Each row of a before or after table is a point. The points were changed in one or more steps. Then noise was added and the rows were shuffled. The steps act on columns, c1 being the first. What was done? A step turns or swaps two columns, mirrors them in a line or flattens them onto one, adds a multiple of one to another, or multiplies or shifts one. Angles are multiples of 10 degrees, from the lower column toward the higher: turns from -170 to 170, lines from 10 to 170 but not 90. Use the fewest steps. Two steps may share a column if one is a turn and the other turns, adds or multiplies; they go together, in the order done. Otherwise the lowest column goes first.

Before:
[[ -8   1]
 [ -8  -1]
 [-48 -27]
 [  8  24]
 [  7  -6]
 [ 20   5]
 [-13  14]
 [-19 -39]]
After (8 x 2):
[[-39  39]
 [-16   1]
 [ 39  -6]
 [ 14   6]
 [-16   0]
 [ 16 -23]
 [-96  26]
 [-26 -14]]
Steps: multiply c1 by 2; multiply c2 by -1

Before (9 x 3):
[[ -1  -6 -30]
 [-10   6 -34]
 [  3  34  22]
 [-12   2 -16]
 [-31  27  -4]
 [ 44 -19  24]
 [-34  31 -47]
 [ 36 -31   7]
 [ 51  29 -34]]
After (9 x 3):
[[ -2 -51 -15]
 [ 16  60  -8]
 [-15 -37 -22]
 [ 45  -5 -51]
 [ 31 -10  22]
 [ 14  30  21]
 [  2  29 -17]
 [  1  19  -8]
 [ -8  14 -22]]
Steps: turn c1 and c2 by -70 degrees; turn c2 and c3 by 40 degrees

Before:
[[  24   38  -14   15]
 [ -25   36    8    3]
 [ -19   14   -8   17]
 [ -19   41   -2   18]
 [ -28   35   32  -21]
 [ -27   19  -17    5]
 [ -19   35   15   13]
 [  36   17    9    4]
 [ -11 -108   10  -17]
 [   0   15   60   -2]
 [  25   25   -7  -85]]
After:
[[-15 -44 -29  14]
 [-13  14 -27 -20]
 [-13  16 -42 -23]
 [ 39   2 -26  11]
 [-12  11 -49 -21]
 [-24  14 -30 -12]
 [-10   9 -51  86]
 [  0   6  21   5]
 [-35  12  -9  11]
 [ 32  20 -49  -8]
 [-29   8 -61 -11]]
Steps: mirror c1 and c4 in the line at 10 degrees; multiply c2 by 0.4; shift c3 by -40

Before:
[[ 15  20  11   5  57 -22]
 [-34   3 -28  24  17  -7]
 [-15  40 -12   7 -11  19]
 [ 36  10  26 -10  -8   4]
 [ 19  19  28 -26  -7 -12]
 [-11  23  19   3 -13  27]
 [-14   6 -37  15  -1   9]
 [-17  13 -15  -8  11  20]]
After:
[[ -19    5   16   -2   96  -10]
 [  34    9  -19   -8  -55   -8]
 [   8   22   45  -18 -115   18]
 [ -16   40   -3    9   48  -17]
 [ -13   24  -20   14  -29  -23]
 [  27   19  -20   10  -62   17]
 [ -42    0   29   -6   48    4]
 [ -11   13   19   22   22  -12]]
Steps: turn c1 and c4 by 30 degrees; turn c4 and c6 by -160 degrees; turn c3 and c5 by -120 degrees; multiply c5 by 3

Before (10 x 8):
[[ 10 -35 -14 -15   0  11   5 -25]
 [ 41  25  21  16 -31 -71   4 -15]
 [-13 -17  30   0 -11  31  28  18]
 [  6  29  -1 -23   5  41  15 -18]
 [ 57  21  26  91  18  40   6 -17]
 [ 63  37  24   3  16 -15  30 -12]
 [-10  33  -2  12  14 -28  19  -2]
 [ 46  39  -1  33  22  32  14  39]
 [ 23  28 -19  18   6  37  45 -22]
 [ 28  -1  -7 -16  22  14  18 -15]]
After:
[[ 74  21  27  -1  18 -41   6 -17]
 [-16 -17  29  -1 -12 -32  28  18]
 [-13  35  -2  -1  14  29  20  -3]
 [ 13 -34 -14   3  -2 -11   5 -26]
 [ 36   0  -8  -1  21 -12  16 -15]
 [ 83  37  26  -1  15  17  30 -14]
 [ 57  39   0  -1  22 -33  15  40]
 [ 28  27 -18   2   6 -38  44 -21]
 [  7  31  -2  -1   4 -41  14 -17]
 [ 54  25  19   2 -32  71   4 -16]]
Steps: multiply c1 by 1.3; multiply c4 by 0; multiply c6 by -1

Before, 12 rows:
[[ -7  21 -39 -25  32  39  19   2]
 [-20 -13  14  -3 -24  37  29  -3]
 [  2  14 -11 -15  43  24  30 -21]
 [  8 -13  13  -7 -25 -18   4  14]
 [ -6 -12 -40   5  11  50  25 -24]
 [  3  34 -21  14  26  33  15 -17]
 [-18 -17  -4   4 -15 -42  20   8]
 [-32  11  12 -16 -26  32  28 -12]
 [-12  -8   8 -20 -43 -32   6 -21]
 [-22 -25   2  -3 -23  -5 -17  -3]
 [ 14 -17   3 -16 -22 -20  10  -6]
 [-15 -26   9  -6   1  -8  -1 -13]]
After:
[[  25  -13 -120  -49   25    4   12    1]
 [  29   -5   27    8   -1   -6    1  -16]
 [  25   -6   25   31    7  -20  -43    2]
 [  25    9    6    6  -17   -4  -22  -21]
 [  13   12  -13   43   19    4  -14  -19]
 [  24   21   36  -32   28  -16  -25   15]
 [  -5    0  -63  -34   16   13   28   38]
 [   7   -8  -33  -24   30  -15   43   23]
 [  -5   13 -116  -37   18  -24   34   17]
 [ -11   -1   38   18    4   -6  -24  -20]
 [   2  -20    9   21    9  -15  -23  -11]
 [  19    8   41  -38   26   -3  -24  -10]]
Steps: turn c2 and c8 by 120 degrees; turn c1 and c2 by -130 degrees; multiply c3 by 3; turn c4 and c6 by 90 degrees; swap c5 and c7

Before, 9 rows:
[[ 62 -61   2 -18  -8  20 -54  33   8]
 [-15 -20   2  20 -26  45  36  -1 -39]
 [-11 -23  14 -38  19  -3  -6  11  -6]
 [-22  13   1  39 -18 -11  -6 -41 -58]
 [ -1  -2  13  34  26   5  35   9  25]
 [-46 -16 -38   3  26   9  12  15  33]
 [  3 -36  12  -5  32 -10  58 -46  30]
 [  7 -31 -27 -21 -74 -21 -16  21   8]
 [-34 -22  10  23 -24 -25 -48  -4  40]]
After:
[[-28 -39   7 -30  24   2 119 -46  10]
 [-20 -16  13  41  13  16  92   8  15]
 [ -8 -21 -34   9  13 -17  79  17  54]
 [ 42  -1   3  22   2  52  99  -8  -2]
 [-16  -3  11  29   5 -21  15  -1  51]
 [-12   8 -29 -10  -8 -38  44  18   0]
 [ 63  19  -3  17 -14 -15  54 -41  -8]
 [-41 -35  -2  -2  26  26   0  33 -55]
 [ 11 -24  11 -31  14   9  51  11   1]]
Steps: mirror c1 and c9 in the line at 120 degrees; flatten c2 and c5 onto the line at 150 degrees; add 0.7 times c3 to c6; add 0.5 times c8 to c4; shift c7 by 60

Before, 12 rows:
[[  50   59   11    7   22   24   33   10  -17    6  -28]
 [  13   14  -10   -3   -9 -120   36   22  -27  -14  -25]
 [ -18  -30  -22  -61   26   10   22  -46   10    3  -20]
 [ -25   10  -22   19   29   -5  -46   34   17   -5   21]
 [  10   24   30   22  -11   19  -52   34   54   -4   -8]
 [ -17   -2  -10   11  -11   40   35   47   14   17   23]
 [  -2  -36  -27   24    7   -7   39   34   -2  -24   59]
 [ -14  -31   13   14   -1  -19  -83   24  -32   18   40]
 [   1   15  -17   -7  -10   31    9  -49   -3   11  -31]
 [  -3   58   34   19    0   35    6   21   11   -8   19]
 [ -12  -22  -10    6  -19   29   28   41  -30  -39   -5]
 [ -19  -25   27   29    0   30   21   -5  -21    8  -26]]
After, 12 rows:
[[-12 -14  23  10  20   7 -19 -32  47 -13  25]
 [ -8  28  10  17  -8   8  -2 -53 -41  17 -22]
 [ 57  40  -7  16 -29  10  59  -3  10  -9  22]
 [-12 -21  22 -40 -17 -23  -7  38 -30  22  28]
 [  6 -11  26  14  58   8  -6 -40 -54   1   4]
 [-13  14 -25  34 -27  21  -9   4 -40  -1   4]
 [ -4 -19  11  25  22  12  23 -33 -25 -36 -14]
 [ 23  27   9 -50 -21 -31  25 -27 -19  -1  -6]
 [ 12   7  22   6 -32   2  16  46   0  16 -16]
 [ -2  18  -7   3  39  -1 -83 -16  36 -27   0]
 [ 10  11 -33  27  16  21  50 -23  33  -6   0]
 [ 19 -40 -30  28  -9  20 -10 -30  69 -11 -11]]
Steps: shift c1 by 10; turn c2 and c9 by 70 degrees; turn c7 and c9 by -50 degrees; multiply c3 by -1; flatten c4 and c6 onto the line at 30 degrees; swap c5 and c11; turn c8 and c10 by -150 degrees

Before:
[[ 10 -34  21  17 -42   0  10 -57  21 -28   6 -45]
 [  8  13 -13  41  19  57 -12 -17  18  20  -6   7]
 [-14  -8  50  47 -44   4  -3 -42   9 -28 -36 -37]
 [ 45  27 -15  33   1  62  16   2 -20  -4 -19  26]
 [ -5  -2   8 -13  17   6 -23  25  -9   7 -33  23]
 [  9   5  54   2  23  12 -27  25  20 -15  -1  29]
 [-28 -22  35  45 -53 -24 -40  -6 -24 -33   1 -26]
 [-38  -9  55 -23  22  33  -8  11 -12 -11   5  22]
 [  2  22  38 -18  -5  35 -25 -38  11   9   5  54]
 [ -3   9  47 -17  45  13 -36 -18 -21 -26   5  12]
 [-13 -14  57  -1  -4  16 -34  14 -17 -23  28  11]
 [ 30  69 -17  29 -11  43  17  -2   3  29  -2  -7]
 [-16  -1  10  10 -48  27 -31 -24  31 -49 -30 -38]
 [-35  -9  21  33 -29 -19  -1 -28  13 -58   2  -9]]
After, 14 rows:
[[ -7  16  16   8  13  -2 -38  58 -13 -15   2  31]
 [ 20  31  25  -3 -60  12 -44  -7 -10 -49  30 -38]
 [ 11 -10  26  -9 -13   0 -48  54  19 -21 -28  11]
 [-10 -29 -12  55 -10  66  -1 -11 -17  -5  19  25]
 [ 50 -16  28  17 -65 -41 -43  21  26 -34   1 -25]
 [-12   3  56 -12 -14  21 -43   5 -25   8  -5  53]
 [-10 -23  45 -14  38  -3 -48  26  -1 -27  -8  14]
 [ 40  12  64  26 -54   4  -5  13   3 -26  37 -38]
 [ 48  17  34   2 -37 -16   4  -2   2 -60  -1 -10]
 [ -7 -19  -9  43 -21  48   5 -17 -66  28   2  -7]
 [  4  31  56  19 -52   4  14 -19  25 -29  -7 -43]
 [ 15  -8  28 -43  11  26 -20  51  10 -11  -8  24]
 [ -5  -8 -14 -12   8  -4 -29  20   6   7  33  23]
 [ 21  12   5  35  10  49 -33 -20 -19  20   4   6]]
Steps: mirror c1 and c4 in the line at 70 degrees; turn c2 and c9 by -110 degrees; turn c3 and c8 by 50 degrees; shift c5 by -10; multiply c7 by 1.3; turn c6 and c7 by -20 degrees; multiply c11 by -1

Before:
[[  0  51  63  30 -13  27 -30  45  28  50   3  23  26 -14]
 [ 13 -34 -26  34   5  13  -5  44  -6 -22 -10 -14 -10  29]
 [-13 -30 -20  34  32  49  13  -6  -4 -47   3  -8   7   2]
 [-16  57  40  13  -3   5  11  48  37  26 -35  57 -12  -6]
 [ -6   4 -23  12  -8   8 -13 -12 -22 -11  24  19  -8  22]
 [ 12 -12 -15  44   9   6  -2 -25  14 -26 -16  -5  23  50]
 [ 27  31  25  23 -37  25   8  25  64  39  16  56   1 -24]
 [-30 -30 -39  32 -18  24  19  15  -5 -15   0   9  44  25]
 [ -7 -18 -12  45  -6 -13  50 -10 -13 -27  27 -25   3  17]
 [-16  11  58 -23 -54  24  26  -7  54  46  15  13 -24  16]
 [ 13  -8  50   8   2  -4 -15  20  21  49 -15  53  25 -29]
 [ -2  -8 -12  24 -38   8  -1   7  -6 -60 -18  -9  16  -7]]
After, 12 rows:
[[ 44 -27 -20  26  37  40  15  -3 -22 -25  -6   8  10   9]
 [-39  30  20  68 -42  38   6  22  22  33  11 -58   4 -28]
 [-48  51  62  51 -19  39 -31  48  -3  19   0 -47  22  -6]
 [-46   7  61  21 -51  27  22  -3  50   4  16   9 -23 -29]
 [ 26 -18 -10  23  -7 -18  51  -8 -47 -12  29  34   1  11]
 [-33  64  40  32  -1  23  12  53  14  -9 -37 -56 -10 -37]
 [  9   3 -23 -10  -7  15 -14  -9 -25  -3  31  16 -10 -36]
 [-44 -12  50  27  -5 -12 -14  22   9  30 -14 -59  19 -22]
 [ -1 -26 -38  26 -13  17  17  15 -16 -34  -1   9  40 -17]
 [ 31 -16 -16  39  13   2  -4 -28 -17   2 -17  58  23 -30]
 [ 31 -35 -25  14   5   2  -8  48 -33   4  -5  18  -4   5]
 [ 51 -10 -13   6 -37  11  -4   8 -14 -21 -15   3  13  20]]
Steps: turn c1 and c10 by 70 degrees; add 0.3 times c2 to c6; add 0.3 times c13 to c9; turn c4 and c9 by -50 degrees; add -0.5 times c8 to c14; turn c12 and c14 by -120 degrees

Before:
[[-19  -8  37 -43  41   8   5 -72  28   7 -38  -9  -5  15  14 -17  20 -11]
 [ -2 -26  -1 -41  22 -22  28   7 -11 -38  31 -12 -42   7  32 -20  21 -25]
 [ -3   6 -10  11 -14 -32 -18  51 -11  12   5 -25  23 -19 -44 -15  27 -32]
 [-31   7  57 -19  48  -2  -4 -31  53 -24   4  11 -16  12  29  18   9 -36]
 [-12  44 -17  41   2  15 -46  48 -24  20 -28 -22  -4 -58 -11 -44   6 -21]
 [-33 -21  12  -9  24   6 -12 -44  -6   8   3  12  13  20  41   2  -1 -41]
 [-30  -9  20  -4  42 -61  43   4  -8 -13  -9  -7  -9  30  24 -20 -13 -20]
 [ 12 -10 -12 -11  51 -26   3  26 -27  -7   2  10  -9 -39 -31  -1  -9 -40]
 [  8  37 -23  30 -44  15 -30  32  21  42 -36  45   0 -39 -19 -76   2 -44]
 [ -4   2 -21  47  -2  35  -2  28  31  32  -8  16  17 -28 -14 -51   2   8]
 [-65  41   6 -15  18  17 -23 -20   4  13 -25  44   7 -14 -12   5  33   6]
 [  7  43 -73  50  -9  19  -6  29  15   0 -30   1  14 -33 -24 -50  21 -51]
 [ 34  34  10  21  39 -19  -5  22 -54  -7  20   8   7 -11 -18 -23  45 -27]
 [ 16  23  -4 -15  11 -42  27  -5 -20 -15  43 -27  -5   0  -2 -12 -34 -14]]
After:
[[  6  44  35 -15 -10  26  -5  26 -51   3 -67 -23  13  -4  42 -49  21 -51]
 [ 12  -9  10 -18  47 -30   2  26  22  -8  -3 -11  -9  -8  51  -4  -8 -41]
 [-31 -21  -6  -1  20   8 -14 -45  12   9  15  -9  11  28 -39   2   0 -38]
 [-13  41  -5 -43   4  18 -45  50 -23  22 -39   8  -4  18  56 -41   6 -22]
 [-64  38 -24  13  18  22 -21 -24  13  14   2 -44   8  -3  15   6  32   6]
 [ -3   6  11 -16 -15 -41 -17  50  -5  12 -12  23  21 -28  36 -15  28 -34]
 [ -1 -26  18  13  20 -29  30   8  39 -36  21  17 -45  22 -20 -21  22 -26]
 [-30  -9 -21  -6  42 -78  41   6   7 -10   5   6  -9   7 -37 -22 -10 -21]
 [-32   8 -40  55  46  -2  -5 -31 -10 -24  38   2 -17  17 -24  18  10 -39]
 [  7  38  -7   3 -44  19 -28  33 -37  43 -22 -56   0   2  42 -76   1 -42]
 [-19 -10 -52  44  43   7   4 -74  26   5  -6   9  -8   3 -22 -17  20 -13]
 [ -3   8  14   1  -1  48  -1  25 -54  33 -12 -22  17   0  28 -50   3   8]
 [ 34  34   5 -57  37 -20  -6  24   7  -7  26   1  12 -10  20 -23  47 -27]
 [ 18  24  33 -13  11 -53  27  -5  22 -15  18  32  -3   1   3 -12 -34 -14]]
Steps: turn c3 and c11 by -140 degrees; turn c11 and c12 by -160 degrees; turn c4 and c9 by -120 degrees; multiply c6 by 1.3; turn c14 and c15 by -120 degrees

Before:
[[ 15  40  -9   1 -38  -1   5  15 -12 -14 -29  20  39  14  -9  22  27 -42
  -31  11]
 [ -3 -10  29 -48 -17 -14  11  -7  26  34  12   1  33  -3  11  12 -10   6
  -25  25]
 [ -2  32  15   3 -21 -27   0 -13  -1   5  -9 -19  -2  42 -14 -11 -19   7
  -21 -13]
 [-20  18  25   5 -25 -20 -12  19 -17  31  -8  -9  39  19 -20  -8  28 -43
   -2 -27]
 [ 21 -16  19 -14   6   5 -12  15  24  14  -3 -14   8  33 -31   1  19 -26
   -4 -27]
 [ 17  23  38 -36  -8 -14   6 -22   7  33   9   6  36  14 -30  -8  -2  14
   -3  27]
 [-27   9  16 -36  13  11  26  21   2  13 -10   6 -13  21 -11   5 -24   9
  -33 -14]
 [-19   5 -15 -29  12  18 -12 -10 -12  21  -7 -13 -18  12   6 -13 -14 -13
   23  31]
 [-14  24  -8 -11  -7  28  -9  27 -15  12   0  18  10   7  10  16   2  13
   17 -27]]
After (9 x 20):
[[  15   44   37  -88   -7  -18    7  -23   -6   32   -5    5   38   16
    11   -7    0   15   -4   36]
 [  18    4   21  -36    7    5  -13   16   -7   13    7  -17    7   30
     9    0   17  -27   -6  -49]
 [ -20   40   27   13  -23  -17  -14   18    9   30    4   -9   40   16
    21   -9   28  -45   -1  -40]
 [  -5   11   28 -121  -18  -15    9   -7  -15   32   -6    5   32   -4
    49   12  -11    5  -28   26]
 [ -20   25  -16  -75   11   20  -13  -11    7   20    3  -13  -18   14
    47  -12  -16  -16   23   15]
 [  18   60   -8    3  -35    0    6   14   19  -14   24   21   41   13
    28   23   27  -40  -30   44]
 [ -28   28   16  -89   14    9   27   21    4   15   12    3  -15   20
    28    3  -24   10  -30   -3]
 [  -3   53   16    5  -21  -26    1  -13    4    6    9  -17   -3   43
    27   -9  -16    8  -21  -43]
 [ -14   44   -8  -26   -7   28   -9   23    8   11   -3   20   11    5
    52   17    1   14   20   -2]]
Steps: shift c2 by 20; multiply c4 by 2.5; multiply c9 by 0.4; turn c9 and c11 by 150 degrees; add 1.5 times c12 to c20; shift c15 by 40

Before:
[[  0  20   7   7 -24 -35 -16  27 -18  14  37 -32  20  -9   4  25  47  34
  -23  18  15  -9 -36 -32]
 [-29   1  22  18   6 -57 -35  37   3  52 -21   7  13  21   3 -10  20  14
  -26  62  -9   5  15 -55]
 [ 35  40 -74 -13  24  19  -4 -27 -50   6   2   0 -23 -48  28   7   1 -32
   34 -22 -21  10 -13   5]
 [-40 -14  10   3 -22 -42 -34  50  32  39   0 -30  -4 -16 -33   6  36   5
   -6  32 -19  -5 -20  15]
 [-34 -42   8  11 -11 -23   1   0  14  31   3 -26  -5  20 -13  29  49  42
  -31  41 -41   1  -2 -42]
 [ -4  29  -5 -20 -28  13 -21 -25  25 -27 -73  23  28   0 -33  26 -12 -19
  -16 -15 -10  -5 -15  15]
 [ 46  37 -40   7  26  27   4  -9  15   8  22  32 -37 -13  32   8 -20 -16
   30   4 -22  -5 -45  13]
 [ 43  32 -92 -17  22  33  16 -46 -26 -21   6  -2 -15 -33  37   0 -34 -12
   32  45  10  21 -59  26]
 [-33  50  20 -23 -17  -8  10 -27  33 -41 -19  24  44   5 -40 -10 -26 -25
  -25  22 -45  18  30  16]
 [ -7  21 -15 -27 -47  18  21  -9   6 -47 -29  39  13  -3 -48  15 -23 -40
   11  24  -6   4  27 -31]
 [-29  33 -10  30  11  46 -17  -6   4 -27 -27  37 -10  -4 -18  21  -7 -25
  -16  25   7  25  30  17]
 [  3   8   3  23   8 -31 -53 -15  19  60  28 -13   1  -8  -7  31  43  -2
    6  68 -13  11  -5 -39]]
After, 12 rows:
[[ 34  31 -58 -15  27   6  -7  42 -54   8   2  37  24 -46  31   7  -9 -28
   40 -20 -43   5 -15 -19]
 [-36   2  18   8  -5 -39   2 -47  16  34  -1 -10   6  20 -11   1  42  42
  -31  39 -84  30 -29  26]
 [ 42  45 -68 -21  20  23  17  35 -26 -19   1  40  16 -35  37  25 -58 -13
   35  46  21  -3 -31 -36]
 [-34  29   1 -24 -19  14  12  50  31 -38   0  -2 -40   9 -39  18  -5 -25
  -25  26 -93  -8  42   9]
 [ -5  29 -15 -19 -40  16 -23  26  27 -28  -3  11 -26   4 -29  -9 -22 -17
  -15 -15 -20  27  -9 -16]
 [-11   9 -29 -31 -50 -32  23  21   2 -45  -7  16 -13  -2 -46   5 -10 -40
   12  24  -9  15  37 -16]
 [ 45   4 -47  10  27  14   6  38  15  14   4  24  41 -14  33  -2 -43 -12
   30   7 -48   8 -24 -27]
 [  4  13   4  23   8 -41 -54   6  18  62   2  -7   0  -9  -5  11  36   3
    7  67 -28  28 -25  33]
 [  0 -28  19   7 -21 -31 -15  20 -18  14   1  -9 -24  -6   4 -13  25  33
  -23  19  25  23 -57  32]
 [-41 -53  21   2 -21  14 -34  -9  32  37  -1 -12   3 -14 -34  -2  19   2
   -5  30 -38   4 -34  43]
 [-27   1 -22  33   4  18 -14  34   7 -26   1  13  12  -3 -18  26  12 -22
  -13  26  14  23  32 -44]
 [-28 -35  12  17   4 -56 -34   3  -1  53   3  -5 -13  21   2   5  25  17
  -28  61 -17 -10   5  57]]
Steps: turn c2 and c8 by 90 degrees; flatten c3 and c12 onto the line at 150 degrees; flatten c5 and c11 onto the line at 10 degrees; turn c6 and c24 by -90 degrees; multiply c13 by -1; swap c16 and c22; turn c17 and c23 by -30 degrees; multiply c21 by 2

Before (8 x 32):
[[-38  25 -13   0  44 -25 -28 -24  23  -4  -6   0  48  -9 -40 -44  17  31
   -1 -32  32  -7 -38 -44  47 -11  38  54   4  69  46  44]
 [  3  21  -9  -6  -6 -55  21  51  30  46  16  26  16  22  -3  10 -53 -16
    0  20  -8  27 -17  28  14  19 -19   0  -3   8 -13  21]
 [ 44  45 -11  36 -49  11   5 -20 -10  -4  -2  16  12  20  30  14  -3 -30
  -19 -17 -20  -8  24 -17 -17  27   7 -25 -20 -17  12 -15]
 [ 12 -18  34 -13 -35  -7 -10  35  12  23  35   6  25  13 -31   7 -43 -12
   -7   9  -2  36 -21   2   2  17  10 -19   2  12 -21  -8]
 [ 33  -1  -3   0 -13  -5  40  15 -32  25  50  11  33  11  10  19 -21 -41
    3 -13  11  40   6  11  12  -3   4 -40  -7  11 -29 -19]
 [ 26  44 -34  25 -29   4  22 -14 -21 -27 -12 -14  -7  19 -17  15  38 -23
   14 -27  21  24  21  -5  -8  31   2 -11  14  -7  25  12]
 [  0  -8  41 -27 -22 -37  36  31  29  58  31  20  16  -7   1  24 -31  -7
   27  47  -1  36  -4   3   4 -25  -3  21  -3 -23 -21  -9]
 [-33   4   9   2 -29  -4 -62   2  41 -37 -30 -52 -13 -48   0 -10  -3 -14
   62 -52 -50 -17  63 -54  -4  29  54  29  17  -3  -3  30]]
After (8 x 32):
[[ -2 -11  40 -29 -20 -39  34  34 -15  58  26  20 -81  -6   5  21 -27  -3
   25  21  -1  29   6   1   1 -24  -6   4  60 -25 -15 -12]
 [ 24  -7   0  -5  -9  -2  47  14  57  28  48   9  60  16   5  16 -26 -44
   -1  -2   4  33 -11  11  12  -9   5  -5  68  12 -30 -21]
 [-33   7  10   3 -27  -1 -63   7 -43 -43 -32 -50 -96 -50   1 -12   1 -11
   61 -24 -50 -31  62 -53  -7  29  51  22 -30  -3  -5  31]
 [  3  22 -12  -7  -5 -57  19  54  -9  40  15  25 -75  24  -2   9 -63 -13
   -7   7  -9  20 -18  25  19  17 -24  -6  48  10 -12  14]
 [-36  29 -18  -1  47 -25 -31 -26  25  -3  -8  -3 -70 -11 -38 -44  11  30
   -1 -14  29  -7 -17 -46  49 -13  36  -9  -5  71  50  46]
 [ 15 -18  33 -18 -34   1 -13  38  13  20  38   9 -39  10 -35   4 -39 -18
  -13   0   0  20 -25   3   9  17   7  -8  69  13 -21  -7]
 [ 46  44 -11  36 -50  16   2 -23  20  -5  -6  19  18  24  31  11  -3 -31
  -26  -7 -21  15  11 -11 -18  33   2   3 -24 -20  18 -18]
 [ 25  42 -32  30 -34   3  26 -20  11 -29 -10 -14  56  19 -18  20  39 -25
   21  -8  20   2   8  -1  -5  29   8   7  54 -12  19  15]]
Steps: multiply c9 by 2.5; turn c9 and c13 by -110 degrees; multiply c20 by 0.4; multiply c22 by 2; turn c22 and c29 by 70 degrees; flatten c23 and c28 onto the line at 20 degrees
